Every row gives one point. To make a cloud, some directions were put in groups of two or more. Within a group, all points are equally far from the middle, so they leave a hole (a ring in 2 directions, a hollow ball in 3). The other directions are filled evenly. Then the cloud was stretched, turned, moved and blurred a little. How many holes are there, and how many directions does each take, smallest first?

Cloud, 22 rows:
[[-2.52  1.16 -1.96]
 [ 0.75 -0.99 -0.37]
 [ 1.86 -0.13  1.30]
 [ 1.63  0.60  1.08]
 [-0.78 -1.15  1.44]
 [-1.78  0.56 -1.09]
 [-2.42  2.10  1.17]
 [-0.17  2.48 -1.41]
 [-1.04  3.34 -1.09]
 [-2.12  0.74 -2.28]
 [-1.53  2.17  0.61]
 [ 2.35  0.47 -0.92]
 [-2.90  2.01  2.26]
 [-1.79  0.29 -0.43]
 [-1.80  1.94  0.46]
 [-2.22  2.73 -0.80]
 [-0.90 -0.55 -2.39]
 [-0.12 -1.70  0.19]
 [-0.91 -0.68 -0.05]
 [-0.70  3.08  0.98]
 [ 0.83  0.72 -0.19]
 [ 0.25 -0.44 -1.03]]
Holes: 0

Cloud (55 x 6):
[[ 3.18 -2.85  0.80 -0.04 -0.63  0.27]
 [-0.63 -1.52  1.20  0.75 -2.52 -1.03]
 [ 1.26  0.35  1.18  1.32  1.53 -1.44]
 [-1.35  0.77 -0.23 -1.67  0.69  2.03]
 [ 2.25 -0.63  0.62  1.48 -2.26  1.47]
 [-2.25  0.04 -0.01  1.04  0.90 -1.45]
 [-0.02 -2.04  3.45  0.07  0.06 -0.02]
 [ 0.18 -0.30  2.72  1.42 -2.51  0.20]
 [ 1.23  0.91 -0.67  1.41  0.43  2.16]
 [ 1.57 -0.04 -2.20  0.03  1.09 -1.50]
 [ 0.48  2.25 -1.99 -0.96 -0.96  0.69]
 [ 3.01 -0.90  0.69 -2.03  0.19  2.39]
 [-0.89 -0.96  2.62  0.27  0.83  1.98]
 [ 0.03  1.30  0.50 -3.26  1.73 -0.87]
 [ 2.39  0.06 -0.04  0.83  0.33 -2.37]
 [ 2.33 -0.16  3.40 -1.38 -1.23  0.13]
 [ 0.89  0.91 -1.02 -2.58  2.08 -1.69]
 [-1.25  0.29  1.99 -2.93 -0.62  0.78]
 [ 2.43 -3.26  0.29 -0.28  0.27  0.48]
 [ 0.42  0.29 -1.87 -0.19 -2.01 -1.07]
 [-1.21  1.63  0.02 -0.71  0.03 -2.90]
 [-1.26 -0.43  1.81  1.59  1.80 -0.03]
 [ 2.04 -1.32  3.41 -0.85  0.03  0.11]
 [-1.05 -0.71  1.54 -1.03 -2.46 -2.09]
 [-1.69 -1.73  1.82  1.04  1.58  0.06]
 [ 1.28  1.26 -2.67 -1.12 -0.23 -1.02]
 [ 1.76 -1.17 -0.32  0.27  2.71 -1.14]
 [ 2.62 -2.73  0.66  0.49 -1.17  0.71]
 [ 0.84  0.64 -2.15 -0.73 -1.87 -1.00]
 [-1.50  0.14  1.30 -2.69 -0.40  1.23]
 [ 3.32  1.86 -0.50 -2.37 -2.04 -0.38]
 [ 0.08 -3.10  0.01 -0.11  0.17  0.65]
 [-1.69 -2.49  1.01 -0.36  0.07 -0.10]
 [-1.00  0.23  0.91 -0.95  0.65  2.69]
 [ 2.21  0.02  0.15 -1.66 -1.54 -3.06]
 [-0.73 -0.09 -0.92  1.71 -1.13 -0.95]
 [ 0.82 -0.90 -0.92 -3.09 -0.36  1.14]
 [-0.05 -0.32  2.19  1.16 -1.86 -2.11]
 [ 2.55  1.45 -0.88  0.55  0.07  1.65]
 [ 1.31  0.49 -1.53 -2.64  1.50  1.46]
 [ 2.92 -1.75  0.88 -0.35  1.90  1.79]
 [-0.06 -2.92  0.59  0.11 -1.27  0.33]
 [ 2.56  1.10 -1.46 -2.37 -2.08 -1.07]
 [ 0.10 -1.53  2.01 -2.02 -0.73 -2.32]
 [-0.31 -0.14 -1.77  1.37 -0.28 -0.74]
 [-2.40  1.55 -0.27 -1.11  0.72 -1.46]
 [ 0.02 -0.84  1.59  0.58  2.46 -1.24]
 [ 1.69  2.98  0.74 -1.29  0.12 -0.68]
 [ 0.34 -1.52  2.02  0.11  2.40 -0.92]
 [ 0.45  2.61 -0.39 -2.14  0.20 -2.43]
 [ 2.21  2.28  1.74 -0.26 -0.87 -0.67]
 [ 3.57 -1.35  0.96  0.31 -1.71  1.33]
 [-1.34  1.92  0.15 -0.36  0.49  1.67]
 [-0.16 -0.25  3.25 -1.33 -0.94  1.55]
 [-0.35  0.44  2.14 -3.63 -1.15 -0.65]]
Holes: 3 (2, 2, 2)

Cloud, 72 rows:
[[-2.28  0.07 -1.56 -0.66  1.40  0.84  1.74  0.52]
 [ 1.63  1.83  0.19  0.02  3.17 -1.10 -1.24 -0.94]
 [ 0.28  1.51 -0.11  0.13  0.66 -0.42 -2.33 -1.94]
 [ 1.36  2.92 -1.57  0.53 -1.80  2.25 -0.48 -0.07]
 [ 2.54  1.78 -0.38 -0.51  3.17  0.88 -1.75 -0.80]
 [-0.87 -2.20 -3.04  1.02 -0.74 -1.94  0.90 -0.36]
 [-0.22  0.11  1.33 -0.63  1.02 -2.36 -1.83 -2.22]
 [ 2.20  0.56 -0.07 -3.40  1.01  0.16 -0.43  1.12]
 [ 1.45  0.92  0.56 -2.81 -1.70  1.49 -2.83  0.96]
 [-0.19 -1.58 -0.80  0.17  3.31  2.96 -0.83  1.16]
 [-0.29 -1.61  0.95  1.29  2.00 -2.09  0.25 -1.92]
 [ 0.12  2.56 -0.27  0.16  1.43 -2.67 -1.27  1.35]
 [-0.16 -2.39  0.97 -1.81  0.12 -1.25 -0.93  1.00]
 [ 3.35  1.73 -0.39 -1.94  0.82  0.67  0.98  1.65]
 [-1.43 -0.39 -0.48  2.06  2.20 -2.86 -2.41 -1.57]
 [-0.08  2.13 -2.74 -2.12  0.34 -0.75 -1.30 -2.04]
 [-0.77 -0.88  0.18 -0.94 -1.14 -0.65 -0.46  1.28]
 [ 0.83 -1.02  0.57 -1.63 -3.05 -1.76 -0.45  0.07]
 [-1.20  1.41  0.26  0.89  0.25 -2.26 -3.05 -0.41]
 [ 1.18  0.83  1.07 -2.37  2.53 -2.40  0.34 -1.75]
 [-0.87 -0.21 -0.95 -1.78 -1.77 -1.30  0.84  1.02]
 [-0.62 -0.42 -2.14  0.62 -2.45  0.96 -0.18 -0.16]
 [ 1.85  1.56  1.91 -1.67 -0.44 -0.47 -3.44 -1.43]
 [ 1.98  1.20 -0.50 -2.06 -0.46  0.69  1.92  1.65]
 [-0.37  3.24  2.67 -1.31 -1.62 -0.77  0.34  0.07]
 [ 0.40 -1.56 -0.60  2.27  1.93 -1.90  0.03 -1.50]
 [-0.69  1.23 -2.02 -0.83  1.80 -1.10  0.09 -2.63]
 [ 1.81  2.06  1.31 -1.57 -0.92  1.04 -1.17 -0.98]
 [-0.97  1.55 -1.60  2.40  3.53 -0.89  1.56 -0.09]
 [-0.31 -1.65 -1.60 -2.59  0.87 -1.18 -1.01 -0.91]
 [ 0.08 -0.65 -1.70 -3.62  1.62 -0.96  0.01 -0.51]
 [ 0.71  0.11  1.67  0.32  1.87 -2.86 -1.17  1.62]
 [-1.07  1.04  1.69 -0.35  0.52 -1.16 -0.74 -1.49]
 [ 2.04 -0.67 -0.65 -1.33  1.03 -0.46  0.31  1.31]
 [ 1.44  0.44  0.14 -1.39  0.43  0.05 -1.27 -1.21]
 [-0.54 -2.41  0.53 -0.54 -1.60 -1.40  0.91  1.35]
 [-0.06 -0.15  2.67  3.24 -1.53 -1.20  1.01  1.75]
 [-0.08  1.83  0.75 -1.62  3.81 -2.20  0.30 -0.35]
 [-0.86  0.64 -1.35 -1.75  1.20  0.34  1.47  1.23]
 [-0.32  1.68 -1.29 -0.03  0.53 -1.84 -0.84  1.92]
 [ 2.10  1.99  0.12 -0.94 -0.12  1.79 -1.42  3.01]
 [ 1.62  3.97  2.50  1.10 -0.64  0.89  0.52  1.32]
 [ 0.19  0.00 -1.05 -1.77 -0.77  0.21 -0.31 -1.13]
 [ 1.29 -0.27 -0.57 -1.56 -1.39 -2.05 -1.84 -0.22]
 [ 0.18 -0.49  0.05 -0.13 -0.71  2.28  0.77  1.84]
 [ 1.29  0.96 -0.92  2.14  0.73  0.00  0.36 -0.55]
 [ 0.04 -1.18 -1.03 -0.36  3.57 -0.64  2.07 -2.18]
 [-0.72  0.23 -0.84  0.60  0.96 -3.62 -1.29 -2.24]
 [ 0.12 -1.72 -0.56  1.98 -0.05 -2.26 -0.56  2.47]
 [-0.24 -0.66 -0.89 -0.07  3.75 -2.89 -0.60 -2.48]
 [ 0.70 -1.16 -0.86 -0.81 -0.82 -1.38  1.77  1.30]
 [-0.14  1.60 -0.97 -3.12  1.55 -0.99 -0.89 -2.83]
 [ 1.63 -1.06  1.59 -1.85 -2.38 -2.01 -1.96 -0.52]
 [-0.23  2.33  0.82  1.00 -0.78 -3.28 -0.52  0.65]
 [-1.54 -0.43 -1.37 -0.90  2.45  0.50  2.45  0.91]
 [-0.56  2.25  1.83  0.12 -1.96 -0.38  0.54  1.54]
 [-0.70  3.30  0.31 -2.37  1.00 -3.00 -1.88 -0.13]
 [ 0.89  1.22 -1.52  0.39 -0.45 -2.15 -0.48 -0.98]
 [-2.39  0.82 -0.56  1.33  0.57 -2.39  1.68 -1.23]
 [ 1.19  0.11 -1.34 -3.64  2.28 -0.17 -0.61 -0.58]
 [ 1.04  3.54  0.78  0.32  2.00 -0.26 -1.03  0.35]
 [ 1.54 -0.54 -0.56 -1.95  2.54  3.01  0.18  0.53]
 [-0.39  0.34 -1.31 -0.10  1.65  1.94  0.70  1.68]
 [-0.87 -0.58 -1.51 -0.21 -0.33  3.06 -0.42  0.55]
 [-0.09 -1.24 -0.25  2.74 -1.14 -0.05 -0.34  2.58]
 [ 0.20 -0.20  0.27 -1.94 -2.22 -3.97  0.45 -1.63]
 [ 1.70 -1.40  1.83 -0.44  0.52 -2.48  0.21 -1.04]
 [-0.98  0.85 -2.07  1.22  2.12 -0.51  2.65  1.93]
 [ 1.57  0.35 -0.23 -0.93 -2.06 -1.60  1.45  0.41]
 [-0.05  1.13 -3.01 -0.89  1.56  0.46 -1.45 -2.00]
 [ 0.07 -0.78  0.27 -1.06 -0.25 -1.48  2.98  2.21]
 [ 2.12  2.56 -0.24  0.37 -1.49  2.08  0.80  3.76]]
Holes: 1 (2)
